Each row is a point. Each copy is the shape, with its points in the same order, stretched, turned, moved and blurred by noise. Some copies are also mirrored. Which?

Shape, 5 rows:
[[-14 -30]
 [  0 -13]
 [-41  74]
 [  5  -2]
 [  0  -4]]
Copy 1, 5 rows:
[[ 20  15]
 [  7  -1]
 [-42  85]
 [ -1  -2]
 [  3   2]]
Copy 1 is: mirrored
Copy 2 (5 x 2):
[[-17  21]
 [-13  -1]
 [ 95 -28]
 [ -6 -12]
 [ -3  -7]]
Copy 2 is: only turned
Copy 3:
[[ 16  17]
 [-12   2]
 [ 10 -74]
 [ -9  -3]
 [ -3  -2]]
Copy 3 is: only turned

Shape (7 x 3):
[[ 29  56  59]
 [ -1 -43  16]
 [ 12   8  33]
 [ 10 -28 -26]
 [ 15   6 -19]
 [-17 -49 -80]
 [-45 -34  -6]]
Copy 1:
[[ 89  81 -14]
 [-20  -4  26]
 [ 37  35   6]
 [  7 -16  40]
 [ 48   3  14]
 [-13 -72  41]
 [-22 -26   7]]
Copy 1 is: only turned
Copy 2 (7 x 3):
[[ 54  53 -36]
 [ 27 -24 -36]
 [ 36   8 -46]
 [ -9 -17  24]
 [ -8   2  25]
 [-70 -33  61]
 [-15   1 -39]]
Copy 2 is: mirrored

Shape:
[[ 12 -57  20]
 [-12  45  25]
 [-30 -26 -28]
 [ 32  31 -31]
 [-89 -41   7]
 [  9 -29 -32]
 [-60  -4 -22]
 [  5  -3 -25]
 [-21  41  16]]
Copy 1, 9 rows:
[[-45  49  38]
 [ 20 -69 -34]
 [ -5  63  -6]
 [ 64  -9  27]
 [-60  56 -55]
 [ 11  69  33]
 [ -6  38 -45]
 [ 25  29  15]
 [ 15 -59 -35]]
Copy 1 is: mirrored
Copy 2:
[[  4 -52  28]
 [-38  18   7]
 [ 54  13   2]
 [ 31  23 -55]
 [ 27   2  77]
 [ 49  -6 -21]
 [ 42  28  27]
 [ 24  12 -22]
 [-18  30  11]]
Copy 2 is: mirrored

Shape, 8 rows:
[[ 11  -5 -29   6]
 [-75  -1 -36  11]
 [-21 -25  18 -29]
 [ 18  28  -3  -5]
 [ 55  33  13  15]
 [ 27  17  18  11]
 [ 70 -20  20  26]
 [-10 -20   9  21]]
Copy 1 (8 x 4):
[[ 16   0 -43  -5]
 [-11  69  18  40]
 [ 13  -6  46   5]
 [ 37   7 -22 -30]
 [ 22 -20 -46 -65]
 [ 11 -18 -12 -41]
 [ -9 -71 -35 -53]
 [-22 -10  16  -5]]
Copy 1 is: mirrored
Copy 2 (8 x 4):
[[  1 -22   9 -12]
 [ 56  34  -4 -56]
 [ 34   1 -20   6]
 [-14  -9  19  13]
 [-65 -34  19  29]
 [-38 -18   4  19]
 [-70 -66  -3  31]
 [-10 -14 -19  -8]]
Copy 2 is: mirrored
Copy 3 (8 x 4):
[[ 20   9 -19  36]
 [ 95  16  -6  -7]
 [ 10 -17  50  13]
 [-29  23  -1  -8]
 [-79  13 -25  -7]
 [-50  -3  -5  -9]
 [-60 -39 -20  41]
 [ 16 -33  -3   6]]
Copy 3 is: only turned
Copy 4, 8 rows:
[[ 26  15   2 -19]
 [-44  29  64   2]
 [  0  -8 -43  21]
 [ -6 -11 -19 -35]
 [ 21 -27 -17 -44]
 [ 17 -30  -7 -24]
 [ 78 -47 -20 -14]
 [ 18 -15  13  10]]
Copy 4 is: only turned

Shape, 10 rows:
[[ -8 -65 -18  -9 -22  25]
 [-18 -26 -15  -9 -47  -8]
 [ 21 -43  19  23  18 -13]
 [ 45 -17  26 -57 -45 -14]
 [-37  11 -39  21  30   6]
 [-39 -61  27   5  13  38]
 [ 29  16 -37   8  18 -48]
 [-48  24  24  23  -4  26]
 [-39 -13   6  -3 -33  47]
 [-23 -14  -1 -41 -41 -13]]
Copy 1, 10 rows:
[[ 35  43  17  49  -3 -14]
 [ 12  37  -9  31 -29  10]
 [ 42   6  -4  11  59  22]
 [ 32 -38  41  17 -37  38]
 [-49  58 -13  -8  26 -57]
 [ 57  31   2  14   4 -65]
 [-50   0  -6   7  40  42]
 [  3  61   1 -50 -16 -70]
 [ 30  66  26  -8 -46 -55]
 [ -4  -5  -9  18 -52 -10]]
Copy 1 is: only turned
Copy 2, 10 rows:
[[-26 -64 -37  49 -40  20]
 [-44 -32 -16  10 -39  30]
 [ 20  -9 -44  28  15   9]
 [-21  20 -54 -19 -74  26]
 [ 16 -29  23  28  17 -14]
 [-35 -95 -61  18   6 -42]
 [ 48  57  17  34  -3  38]
 [-23 -65   1 -53  14 -37]
 [-43 -91 -15 -23 -30 -14]
 [-60 -16 -31  -4 -50   2]]
Copy 2 is: mirrored

Shape (13 x 8):
[[ -2  71   7  54 -16  -2 -36 -19]
 [-49  41  -9  39  25 -19   5 -18]
 [-24  37  39   7  -4   2 -40  -3]
 [ -3  -9 -21 -16   3  31  20  22]
 [-20 -13 -42  -7   8  52 -15   1]
 [ 24 -27 -30 -58  17  -8  14  -7]
 [-17  68  15  48 -31  -7   1 -19]
 [ 16 -34   5 -41  49 -17  40  52]
 [-20  43  38  25  12   9  19 -48]
 [ 20 -57  -7  -2  17 -19  20  13]
 [ 49 -15 -11 -29  72  -5  28  26]
 [  2 -33 -21  16   7  61 -22  -5]
 [ 18 -31  -5 -33  49 -26  -5  10]]
Copy 1 (13 x 8):
[[-10 -27  32  34  37  -1 -87  -4]
 [ 24 -62  41  -2  15   5 -61  17]
 [  0  -3  33   9  65   2 -30   6]
 [-16 -35  28  -2 -25   7  13   8]
 [-58 -35  20 -32 -17 -10 -24   6]
 [ 17 -22  26   0 -34  -6  60 -44]
 [  3 -49  27  45  59 -13 -74  13]
 [ 67 -17  36   1 -64  60  75 -10]
 [  4 -63   1  -7  61   6 -62 -11]
 [ 41  18 -20 -24 -48  24  40 -28]
 [ 46 -42  30  -9 -93  78  40 -44]
 [-63  -1 -27 -55 -21   5 -38 -16]
 [ 50   4  20 -18 -46  34  51 -41]]
Copy 1 is: mirrored
Copy 2 (13 x 8):
[[-37  -9 -75  50 -27  28  -8  25]
 [-60 -21 -16  62  36   5   4  27]
 [ -4  -2 -42  35 -27 -22 -38  15]
 [ 35   1  12  -3  39   4  28   0]
 [ 61 -32 -13   7  52  -6  23  28]
 [ 29  -8  38  -7  48  35 -27 -14]
 [-55  -9 -39  61 -27  29  16  -2]
 [ 10  43  60 -23  37   2  -4   0]
 [-26   9  -8  95 -26  17   1  -5]
 [ 12   2  61   4   4  29   4  32]
 [ 19  57  30  -5  42  39 -13  14]
 [ 75 -20 -11  22   8  -1  27  52]
 [ 11  14  35   1  28  19 -48  25]]
Copy 2 is: mirrored
Copy 3, 13 rows:
[[ 64  -9 -54  38 -15  31 -13  20]
 [ 66  41  18  -1 -12  29  39   2]
 [ 10   4 -11 -12 -33  11   2  51]
 [  6   2  13 -29  16 -42  -5 -28]
 [ 37  44  -4 -38  13 -56 -21 -21]
 [-48  24 -23 -32 -30 -38  17 -39]
 [ 53 -19 -22  56   5  22  11  26]
 [-48 -10  42 -75 -15   2  26 -45]
 [ 28 -14 -23  -1 -20   3  64  48]
 [-36  14 -24 -49  16  14  14 -23]
 [-20 -16 -13 -89 -38   5  21 -65]
 [ 29  26 -47 -56  26 -38 -27  -2]
 [-40  30 -16 -71 -44  12  20 -28]]
Copy 3 is: only turned

Shape:
[[-35  52  40  44  19   2  26  59  19]
 [-73  38   6  36  21  23  44  -1  29]
 [ -1  30  16  16  22  18   9  31  46]
 [-20   2  30  41  24  62  57  -7  19]
 [  7   4 -46   8 -11  21  32  34   0]
 [ 35  49  -4   3 -63 -11 -45  16 -73]
 [ 54  52  -9 -26 -45 -40  13   3 -34]
 [ 36  34  32 -14 -64 -51  19  -1 -46]
 [ 14 -24 -36 -26  12  14   7  -1   6]
 [ -3  56 -11 -38 -51 -24 -33  17 -18]
 [-34  15   9  52 -33  25  30  26  58]
 [ 43  67 -54   8 -22 -49  -8   7 -27]
 [ -8 -38 -55   7  10 -24   8  32 -18]
 [-14 -14  -6  50  22   0   2  -8  34]]
Copy 1, 14 rows:
[[-50  42 -29  34 -86 -29  13  -7 -15]
 [ 10  64  20 -26 -78  -9  41  24 -30]
 [-45  18   5  11 -34 -14  19 -17 -44]
 [-43  71  42   5 -27   2  49  14 -14]
 [-37  31   5   1   8  44   2  22 -34]
 [ 38  -1 -43  54   1 -21 -31 -22  30]
 [  9  14 -33  37  26 -26 -25  28 -41]
 [ 27 -21 -44  54  10 -45 -17  39  -7]
 [-18  -2  37 -27  26  14  10  24 -29]
 [ 54 -25  -9   8 -23 -18 -18   5 -21]
 [-13  -4  -1  22 -53  15  64  -1 -20]
 [ 12  39 -71   6  25  -5 -22   1 -34]
 [-40 -20 -25 -26   9  30   1  28   8]
 [-23  -1 -16 -11 -19 -13  57 -14   2]]
Copy 1 is: mirrored
Copy 2:
[[  2 -35 -11  47  -4  81  28  15 -30]
 [-71 -36 -17  17  13  64 -23  45 -12]
 [-11 -36  30  28   6  48  47  40 -23]
 [-50 -59  -3   0 -22  -3  -3  50 -66]
 [ -9  -6 -32   2  50  -8  34  39  -7]
 [ 20  19 -14  29  56 -10  19 -95  26]
 [ -2   6 -18 -38  35  19  73 -63  -3]
 [-10  24 -33 -23 -12  20  58 -91 -14]
 [-18  26  13 -20  30 -20  27  50  -9]
 [-32  37   1  24  64  41  51 -61  32]
 [-38 -51 -22  48 -18  34  33  36  14]
 [ 41  -7  -7 -36  81  34  42 -42  49]
 [ 44  49 -35 -19  40  -7  -7  56  12]
 [ 10 -25   9  -6 -19   7 -21  48  17]]
Copy 2 is: mirrored

Shape (15 x 11):
[[  2 -12   0 -10  12  -3  12 -16 -12  64 -10]
 [ 16   4 -18 -22   2   3 -16   0  16   0 -11]
 [-20  -9 -13 -21  10   4  24  -1  18   3 -30]
 [ 10 -11 -17  77   7   6  11  12  -1  52 -24]
 [ -8  -8  17 -22  -4 -21  14   3 -13  -8   2]
 [ 12  -6 -14 -12  17  -5  21  25 -13   8   2]
 [  9  -4   1   0  37 -12  19 -19 -15  -2 -24]
 [-63 -20 -16  19  31  -2   4   5 -10  21  95]
 [ 13   3 -19 -24  15 -34 -15   7 -17  -1  -5]
 [-51 -42 -14  32   4   6   4  11  -7   5 -22]
 [ -2   4 -17  -1  -6   2   9  -6  -6  -7  -6]
 [ 10 -39 -10 -19   8  -1  16 -11 -11  29  27]
 [ -1 -19 -19   5   0 -16  22   2  58  -5 -16]
 [  7  -2  16 -14  29   1  -6   4  19  -8 -22]
 [-44   1 -18  -2   1   1  -3   9  38  -8 -15]]
Copy 1, 15 rows:
[[ 20  11 -25  26 -40  23 -32   6 -27 -11  10]
 [ 20  -6  -5  11 -15  -4  11 -23 -12  10  -9]
 [  9  -1 -28   5  -4  27  13 -21  20  -5   5]
 [ 15  38 -66   7 -31  45 -10  14 -49  63  -1]
 [ -1 -20   5   5   5   0 -15  17  19 -23  26]
 [ -5  13   1   5   7  10   3  -4 -21 -11  36]
 [ 23  -8 -13   5 -34  12  14  10 -20 -22  30]
 [ 27  42  -4 -11  68  10 -67  37  -6 -62 -27]
 [ 27  -1  20  23  -4  -7  13  14 -17   3  30]
 [ 32  16 -28 -26  -6  38 -20  20  17  39   1]
 [ -8  -7   3   9  -3   7  13  11  -1  -8  -6]
 [ 14   4  16  -1   3  28 -35  11 -35 -29   6]
 [ 16 -13 -41  13  23  45  23 -28   9  22 -12]
 [ 26 -14 -37 -13 -12 -13   8 -28  -8  -5   9]
 [ 20   4 -44  -2  16  14   7 -26  39  13 -25]]
Copy 1 is: only turned
Copy 2:
[[-14  -6  38  41 -26 -42 -25 -18  -4 -11   8]
 [  3  -1  -8   7  20  13  12 -20 -17  -3   6]
 [-28 -26  22   1   0  -1   6 -13 -11 -12  27]
 [-30   7 -24  46 -73 -54  -6 -18  17   1  16]
 [ -1 -23  12   0  14  -5 -14  26 -14   7  11]
 [  2 -29 -11   4  10 -15  -8  -6  16  -5  23]
 [  0 -30  22   8 -16  23 -42  -2   2  14  -6]
 [ 12  18  32 -62 -43 -35 -19  21  54 -46   9]
 [ 36 -14   5  -9  17  13 -16 -14  -6  26  10]
 [-29 -25   9 -37 -38 -49   2   4 -19  -6  12]
 [ -6 -16   1   2   8  -3   4  -3   2  12  -3]
 [-12   3   9  -3   2 -40 -36   1   9 -25  -5]
 [-43  21  -9   6 -14  10  -5  -8  -3 -16  46]
 [ -4 -18  -2   7  -4  32  -5   3 -29 -13  15]
 [-21  -5  13 -20 -10   7  30 -10 -18 -14  37]]
Copy 2 is: mirrored

Shape, 18 rows:
[[-11  46  35  14  29 -25  19  19  26   3  -1  49]
 [ 11  32 -30 -33  30 -27 -11 -26 -55 -38 -48  25]
 [ -1  -4  11 -38  29  15  26  -2 -54  37 -16 -19]
 [-23  22  -6 -17  30 -33 -39 -46  -4  -6 -16 -12]
 [-10 -25 -15 -12 -47 -14   6  34   6  19  19  12]
 [ 51 -17  16  21  25 -36 -27   2 -17  42 -31   8]
 [ -7  20 -36   4 -54  19 -44 -28   4  47 -38 -21]
 [-25  39  -9  33  17  14  25 -38 -57  20   9 -30]
 [ 36  14  18  28  27  33 -39  23   8  10 -47  46]
 [  1  -2  36   5 -35 -34   0 -42  16 -21  24  17]
 [ 41  14 -14   0  -7  15  -2 -38 -46   3   0  45]
 [ 18  45  42 -26 -15  30  -5 -13 -52 -31 -19  16]
 [ 20 -33  -6  10   9  37 -11  36  29  46  11 -12]
 [-22 -35  39  -7  14  22  31  11 -19  -6   0  43]
 [  7 -35  -9   3  31 -13  -4  26 -10  50  31   4]
 [ 13 -25 -13 -52  -2 -11 -29   1 -47  -9 -24  21]
 [ 42 -13  16   8 -34 -13  27  15  21  16 -21 -29]
 [-14 -24  14  -6   3 -25  -4  26 -25 -24  22  37]]
Copy 1 (18 x 12):
[[ 21 -14 -30 -34   8 -38  50 -14  67 -32   9 -24]
 [-34 -28 -61   9 -49 -13  70 -11  -1 -25 -31  32]
 [ -8 -73 -32  23  16  59  -3  21 -17  -1  19  37]
 [-34 -14  14  -2  11  -4  46  16  35  26 -53  19]
 [  8  20  14 -53 -61  16 -39  -2 -23  23  44 -33]
 [ 26  43 -28  43   2  35  -3 -11  30   5  43  68]
 [ 11  42  47 -10 -45  74 -14 -23  -4  20 -31 -31]
 [-31 -75 -10 -14  33  66 -30 -11  35 -35 -45 -12]
 [ 24  45 -29  52  -8  -6  54 -62   3 -34  38  20]
 [ 20  -3  -8  -3 -45 -36 -30   2  56 -12 -20 -25]
 [ -7  -3 -39  47 -43  23   1 -13  38 -59   1  -7]
 [ 13 -69 -51  34 -53  -8  15 -35   9 -95 -10  13]
 [ 15  51  24  17  22  40 -25   3 -32  21  56   6]
 [ -5 -54 -37  23 -11 -21   5 -20 -11   9  43 -12]
 [-16  13  17   0  29  41 -22  29  12  31  57  22]
 [-24 -11 -21  24 -64   6  24  -1 -36  10  24  37]
 [ 67  37 -35  -4 -37  24 -58 -10 -28  -9  25  16]
 [-25 -22 -17 -21 -39 -35  -2 -17  -4   1  40   0]]
Copy 1 is: only turned
Copy 2, 18 rows:
[[-24  49  17  33 -29  40  51  40  12  68  10 -13]
 [ 52 -15 -11  -4 -10 -73  34  36 -52  28  29   3]
 [ 23  -8 -56  -7 -23 -17  76  29  15 -24  20   8]
 [ 21 -49 -30  29 -24 -66  12  30  22  18  20 -24]
 [-42  28  26  19 -23  33  34 -40   6 -19 -10  28]
 [-13  24  -9  14  13 -16  -5  -7  -3 -38  48 -12]
 [ 19 -11  -3  11 -81  -4 -45 -52  40 -65  21  -4]
 [ 33  -3  -4 -21 -14  -7  38  55  61 -12 -23  -7]
 [-23  30  20 -37 -50  14 -28   3 -31   7  45 -17]
 [ 13 -25  16  20  10  40   4  17  47  37  35  31]
 [ 43   8   1 -65  -1   4   7   3   9   8  31  33]
 [ 61 -26  17 -31 -45  10  44  54  11  27  68  23]
 [-56  19 -13 -31 -27  37   9 -43   9 -39 -10 -16]
 [-30   2  -8 -25 -15  36  33  42  -6  37  15  47]
 [-52  27 -15 -13   8  -8  47 -17  17 -23 -17  -5]
 [ 13 -25 -14 -13 -18 -56  29  -4 -38 -11  41  28]
 [ -3  19   1  30   4  64  15 -26   0 -42  21   4]
 [-38   8  33  -2   5  -7  44  27 -17  31   6  28]]
Copy 2 is: mirrored

Shape (16 x 12):
[[-10  12 -19 -22  -5  11  34 -28  25  11 -22 -36]
 [  1  -1  -6  -5  37 -47  55  19  14  -5 -29 -39]
 [ -9   5 -13  53  -7  -1 -40 -58  -2 -56 -42   0]
 [  9  13  20  26  27  12  20 -62  21  -4  17  12]
 [-29  36  69  28 -18 -35 -41  23 -11 -32 -12   6]
 [ 12  16 -11  23  20  -1  38  21 -72  39  30  30]
 [ 57  23  59  28 -16 -11  57 -12   2   4  20  43]
 [ 14  16 -12  -6  51  -8 -32 -27 -38  -6  35 -42]
 [ -2  -2 -22  21 -29  20  30  21  11 -20   1  32]
 [ 17 -44  11 -21 -40 -45  48  -6   6  -7   5 -20]
 [ 52   8   7 -34 -28 -46  -5  11  21 -36  43   7]
 [ 50 -17   9 -18  30  18 -19 -57 -40  11 -19 -14]
 [ 12 -54  65  16 -25  43 -27  19  22  11 -51 -44]
 [  2 -11  73 -25  50  33 -32  36  17   0  43  13]
 [ 10  37  42  37  22  16 -30 -17 -37 -37  33  -4]
 [  5  -8 -18  10 -42 -14  28  17 -72 -60 -25  11]]
Copy 1 (16 x 12):
[[  3  21  18  20 -49  15  10  19   7 -15 -49  -1]
 [  7   0  29  26 -38  23   1  80  -7  -4 -21   0]
 [ 77   8  23  -4  11 -34  47 -27 -46  56 -28 -24]
 [ 25  18  20 -37  13  -8  -3 -17 -17 -30   3 -52]
 [ 63 -42 -11   5 -21   0  12 -17 -61  54   0  16]
 [-15   3  17 -75   2  48  -1 -11  39 -14  68  -3]
 [-23  19  27 -17  38  57 -22  -5 -42 -19  71 -55]
 [ 22  15 -11 -71  -8 -22  32  -5   4 -13  32  15]
 [  3 -23  10  22  15  19   9 -23  19  21  -8   9]
 [-10  -3   8  47 -33  23  25  39  -7 -14  42 -32]
 [ 22  11   7  53  27  28  17  21 -16  -3  95  24]
 [-24  51  17 -44 -35 -51  -8  -9 -20  10  56 -22]
 [-53 -16 -56   4 -87 -65 -15 -34 -29  43 -37  -6]
 [-23 -41 -37 -30  -9 -47 -53 -45  -5 -18  28  30]
 [ 25 -14  -5 -72  24 -19  10 -44 -39   6  20   2]
 [ 14 -34  63  24  -2  12  47   7 -27  52  34   9]]
Copy 1 is: mirrored
Copy 2 (16 x 12):
[[ 33  30  -9 -28  25  38  42  23 -13  53 -30 -30]
 [  5 -34  -4 -12 -22  82  -2  16  12  24  24 -43]
 [ -9 -30 -27  81  19 -47 -23  27  -9 -29 -38  18]
 [ 14  54 -22  15  -6 -15   6  43  11  13  13  12]
 [-74 -79 -10  32 -39 -54  22  26 -29 -16  37  -2]
 [-41  52  25 -24  -8  33 -23 -22  10   1  10  -1]
 [-25  65  11 -31 -93   4  28  25  -1  28  17 -17]
 [ -4  -5 -40  -7  38 -19 -58 -17   5  -2  23 -28]
 [ 14  31  37  11   0  17  24  -6  26  18 -34   3]
 [ 25  -9  46 -68 -24  35  -2  36  27  21   0 -89]
 [  6   5  -7 -54 -72 -12  -5  -2  71  16   1 -80]
 [ 19  49 -42 -41   8 -25 -27  -8 -33 -25 -25   1]
 [ 44 -15  30 -46  16 -31  22   7 -82  27 -18  48]
 [ 12   0  -4 -36 -10 -38  28  -6   7   6  78  45]
 [-23  -3 -12  48  -3 -55 -20  -6 -17  -2  37   7]
 [-24 -22  55  21 -12  21   7 -27  -1 -43 -21 -58]]
Copy 2 is: mirrored
